Each row is a point. The points of each table are mixes of a few directions, plus a little noise. Count the directions of each table, and those that both share. Where both have some left over, give the other angles between the two spaces (their principal angles), to ten degrees, smallest first.

First:
13.2	-26.4
-14.5	27.9
2.6	-4.8
-7.3	14.5
13.3	-25.8
-18.5	36.6
11.5	-21.8
Second:
-8.0	15.1
21.2	-40.6
14.8	-28.9
-0.8	1.7
-7.6	15.9
-0.6	2.6
-18.6	34.9
Directions: first 1, second 1, shared 1

First (8 x 4):
6.6	-42.9	3.1	-5.5
5.8	-48.8	2.8	-5.4
-2.1	9.0	-1.1	1.8
-6.8	50.0	-3.6	4.9
-1.9	19.1	-1.0	1.8
5.2	-34.1	2.2	-3.4
-8.0	57.8	-3.1	6.7
1.0	-9.0	0.2	-0.8
Second:
46.5	-15.3	-33.9	-8.2
26.5	-8.5	-18.5	-4.1
27.7	-8.0	-19.8	-4.7
-34.6	10.6	25.1	5.9
-30.5	9.7	21.8	5.5
-10.5	3.4	8.0	1.6
-23.5	7.1	16.7	4.6
Directions: first 1, second 1, shared 0; angles 70

First (8 x 8):
-6.9	3.8	-7.0	2.4	-22.9	-2.9	11.8	-10.9
23.3	-12.9	21.9	-7.4	74.7	10.9	-39.6	34.7
-10.1	4.9	-10.7	3.9	-35.7	-4.7	18.7	-17.9
-11.8	6.6	-10.8	3.9	-38.9	-5.4	20.0	-17.0
17.8	-10.0	16.4	-5.4	58.0	7.6	-31.2	27.1
-3.5	1.0	-3.0	1.7	-11.9	-1.7	6.4	-5.4
-11.4	6.4	-11.0	3.4	-38.3	-6.6	20.2	-17.4
4.4	-2.6	4.0	-0.6	12.5	1.1	-7.4	6.7
Second (7 x 8):
-6.9	11.6	-62.3	-1.4	7.9	-7.2	-27.4	-1.0
4.2	20.4	-30.2	-7.6	2.0	6.1	3.5	0.8
24.6	3.0	64.1	3.9	-5.2	23.5	21.6	3.4
1.3	-11.5	32.9	17.5	-22.9	-0.7	-1.5	-11.1
-19.4	3.3	-39.4	-14.5	-0.8	-13.3	13.1	-0.6
-1.5	-27.2	48.7	13.3	-2.6	-6.7	-4.7	-1.3
-2.1	0.6	-14.7	-10.4	22.3	-2.9	-4.6	10.5
Directions: first 1, second 4, shared 1

First, 10 rows:
14.5	-12.6	-35.2	-17.9	18.4	4.2	23.9	-6.4	-31.9	-10.9	3.6
-8.3	-14.6	19.6	-22.0	-10.2	9.4	-8.0	-37.5	-55.4	0.6	4.6
-5.6	3.4	7.1	13.3	-1.6	-25.8	2.5	32.0	31.7	31.9	-25.3
-0.4	-10.0	18.7	13.1	-6.2	8.6	8.0	-5.5	8.5	-28.9	18.1
-7.6	-8.0	30.6	27.4	-7.3	29.4	19.4	5.8	13.3	-37.8	12.2
-20.1	9.7	13.1	10.9	-16.9	-42.3	-18.6	34.7	52.5	18.2	-1.1
-1.3	15.5	-30.6	-22.2	6.2	-12.4	-15.9	1.6	-6.9	19.8	-4.7
5.4	14.4	-33.6	-15.7	17.4	27.0	3.5	-2.7	-28.1	6.6	-11.3
12.9	-11.8	44.6	28.5	-12.6	-5.6	-9.1	-20.7	22.0	-6.1	6.3
9.5	14.4	-33.0	-12.9	14.0	7.8	-5.6	-2.3	-8.0	6.9	-3.3
Second:
-9.1	-1.8	52.9	17.5	4.8	-41.8	6.9	28.3	-33.1	6.5	-0.4
-0.6	1.7	-23.7	-18.7	21.8	11.1	4.3	1.9	28.2	-36.8	-22.5
2.3	20.8	-7.4	6.3	12.3	1.8	29.5	-12.8	30.6	-7.4	-12.7
-5.2	-8.7	22.6	14.6	-3.2	-16.8	-4.6	7.4	-27.4	10.7	2.9
-4.2	-9.4	9.5	-5.0	-24.3	20.8	-19.9	-0.3	-19.3	32.9	41.1
6.7	-3.8	-5.7	-8.8	-27.9	9.4	-20.3	-1.7	-9.2	26.6	26.3
5.9	7.7	-2.2	-29.2	-29.3	17.5	-16.4	10.1	11.3	25.6	40.6
-8.8	-6.1	-10.7	13.3	31.6	10.7	15.7	-15.2	7.5	-30.5	-29.8
11.8	-1.3	-33.1	10.4	13.3	-13.0	4.5	-16.6	11.5	-27.4	-47.0
Directions: first 6, second 5, shared 0; angles 40, 40, 50, 50, 70

First (11 x 14):
2.6	-15.3	11.3	-0.8	-16.9	9.6	5.6	13.9	-16.4	-4.7	-3.8	1.2	10.2	-9.8
-7.9	-8.7	-3.0	-6.0	5.7	11.0	-6.0	-9.4	-0.4	-10.8	-1.9	7.1	18.0	-12.9
7.3	-37.6	19.2	-26.6	-5.0	31.0	32.7	15.9	-17.4	10.0	8.6	12.4	11.7	-0.4
1.8	-18.3	0.8	-23.2	26.2	12.8	21.5	-3.7	9.5	20.5	13.1	6.1	-8.0	10.6
-44.9	36.6	-19.4	24.1	12.9	22.6	-5.5	-35.3	-4.5	-41.5	-1.9	21.0	34.8	-8.9
-3.0	-20.5	9.4	16.7	-0.6	-9.0	31.1	32.3	-11.4	30.0	-2.5	-18.8	-35.8	10.1
31.3	-29.4	6.6	-16.3	-10.9	-22.8	-34.1	11.7	8.2	8.7	-10.7	-16.3	-3.1	-21.2
-25.8	44.0	-14.9	8.7	20.7	14.0	19.5	-26.7	7.6	-8.5	14.1	17.2	1.0	26.9
0.6	29.4	-20.7	-6.8	24.0	-14.3	-29.6	-34.3	30.0	-7.4	4.1	3.2	2.7	3.5
17.1	36.6	4.9	23.1	-24.1	-30.7	11.9	22.4	-0.1	19.4	3.0	-17.1	-43.2	36.7
21.0	-15.4	6.9	4.8	-33.0	-23.1	-47.3	13.8	-6.5	-16.3	-21.7	-15.5	14.5	-33.9
Second, 10 rows:
-6.9	-3.7	0.2	-5.5	3.6	-17.8	11.1	9.5	-19.4	2.0	-19.3	3.9	-17.2	9.4
-18.4	0.4	-6.6	5.7	10.3	-16.9	24.7	10.2	-14.8	15.4	6.6	-14.4	-22.2	5.4
5.6	4.3	-9.7	-34.9	-8.1	-9.3	-28.2	-19.2	-6.5	-21.8	13.7	0.3	37.3	-26.9
20.2	-10.7	27.3	35.5	-4.3	29.0	5.2	18.2	19.1	4.9	-51.8	30.8	-29.6	38.8
-6.1	-4.1	5.8	17.8	6.2	-2.2	21.0	15.3	-4.6	13.4	-16.5	1.7	-29.1	19.7
19.9	4.2	5.5	10.1	-9.9	36.6	-25.7	-16.2	37.1	-8.5	20.0	3.6	31.0	-11.7
-33.4	10.0	-26.9	-11.4	14.3	-29.4	22.5	-4.6	-18.9	16.4	56.0	-42.3	0.9	-24.4
4.8	-3.3	7.9	10.7	-0.6	7.1	3.3	6.4	4.1	2.3	-16.0	8.7	-10.7	12.3
19.4	-6.0	17.4	14.0	-7.4	21.7	-9.6	4.7	15.3	-5.7	-31.9	23.8	-4.7	17.7
-5.3	9.0	-20.9	-42.1	-4.1	-18.8	-24.4	-24.4	-11.4	-18.3	39.1	-16.1	44.2	-40.4
Directions: first 5, second 3, shared 1; angles 70, 80

First (10 x 20):
-2.2	17.5	-10.6	14.5	-14.1	25.0	9.7	-8.2	30.2	41.3	-19.0	-23.5	2.3	-1.3	-19.4	-15.1	-23.1	-17.5	5.6	-9.1
-12.7	-8.6	-6.7	4.2	3.1	-2.6	8.0	12.6	-30.0	-17.3	26.4	15.7	-26.4	-7.4	19.6	26.3	6.5	27.0	-5.2	-1.7
-5.7	-13.8	2.1	-5.5	9.1	-14.7	-0.8	11.1	-32.4	-31.4	24.4	21.0	-15.6	-3.4	21.0	22.4	15.6	24.0	-5.9	3.8
-6.9	9.8	-11.0	12.7	-9.6	18.0	10.9	-1.0	10.7	24.3	-3.5	-11.5	-9.2	-4.2	-6.8	-0.6	-15.0	-2.1	2.2	-7.5
14.9	-14.7	20.4	-22.9	15.4	-30.1	-20.9	-1.6	-10.4	-37.4	-1.1	15.6	23.0	9.1	6.3	-6.0	24.2	-3.4	-2.1	13.5
-7.9	18.7	-16.1	19.8	-16.4	30.5	15.5	-5.2	26.1	45.3	-13.0	-23.4	-8.0	-4.5	-16.4	-8.7	-26.3	-11.1	5.0	-11.9
6.6	-31.8	21.8	-28.3	26.1	-47.3	-20.4	13.2	-52.0	-75.7	30.7	41.8	1.2	4.0	33.3	23.6	42.8	28.2	-9.6	17.4
17.8	17.2	6.7	-2.2	-8.3	10.6	-8.9	-20.7	52.0	36.5	-43.6	-29.2	39.1	10.7	-33.6	-42.4	-15.5	-44.2	9.2	0.2
-3.7	-7.4	0.4	-2.2	4.6	-7.2	0.2	6.3	-17.8	-16.3	13.7	11.2	-9.5	-2.3	11.4	12.7	7.9	13.6	-3.3	1.7
-0.6	13.0	-7.2	10.0	-10.2	18.0	6.5	-6.6	23.7	30.6	-15.1	-17.9	3.2	-0.4	-15.1	-12.5	-17.0	-14.2	4.4	-6.3
Second:
-19.5	8.6	24.8	-10.2	3.4	15.2	-22.0	40.6	-20.4	17.1	16.7	-27.9	-37.9	-24.2	7.4	-1.5	-0.1	11.3	3.8	-42.7
-8.8	0.5	-15.6	-5.0	5.3	-14.3	23.9	-4.3	-12.5	-7.9	16.8	11.9	-24.6	-6.4	16.8	23.7	2.2	25.1	-7.2	5.6
5.0	2.9	1.3	-26.8	2.6	0.6	-16.9	-1.6	14.0	12.3	-23.2	-0.8	6.9	-9.5	-2.4	-10.0	4.8	-24.1	6.6	-9.8
-27.1	-5.2	-0.2	-19.6	-34.8	-19.6	12.2	5.0	-21.6	-49.5	12.1	-8.6	-39.7	43.8	-15.0	26.7	13.8	29.1	-6.6	31.0
18.2	-12.8	-2.8	47.5	5.9	13.2	1.6	-8.1	-2.4	-7.1	9.9	18.9	39.6	6.1	1.5	-6.8	-7.1	-2.6	-0.9	12.5
21.7	-2.2	17.1	45.8	24.8	17.4	-10.3	6.5	1.8	20.4	12.8	-1.9	38.6	-19.8	7.8	-25.0	-12.8	-6.0	1.6	-18.9
0.7	-0.7	-23.1	53.5	-12.6	33.8	19.6	-8.2	7.8	19.8	5.0	6.3	13.3	3.8	-6.9	2.2	-23.7	-1.4	1.0	6.9
-7.8	0.1	14.4	-13.2	0.8	15.7	-28.7	26.8	-9.5	10.5	-1.4	-9.0	-12.8	-17.7	3.0	-4.8	4.7	-9.6	7.0	-29.7
8.1	-7.3	-4.1	-49.2	7.7	-58.7	13.5	-28.5	1.0	-46.2	-8.5	20.8	2.8	22.4	5.6	12.6	26.4	8.5	-9.3	39.1
32.2	17.3	0.5	-13.6	29.8	-39.4	25.8	-45.0	44.9	20.4	-22.2	-8.5	38.5	-3.2	-2.0	-27.8	-7.0	-11.8	-5.3	14.5
-22.6	-3.1	-13.9	-9.6	-33.9	35.8	-18.9	18.0	-2.3	8.5	-16.7	-1.9	-23.8	4.8	-14.7	10.3	-1.8	-18.3	10.7	-9.5
Directions: first 2, second 6, shared 2
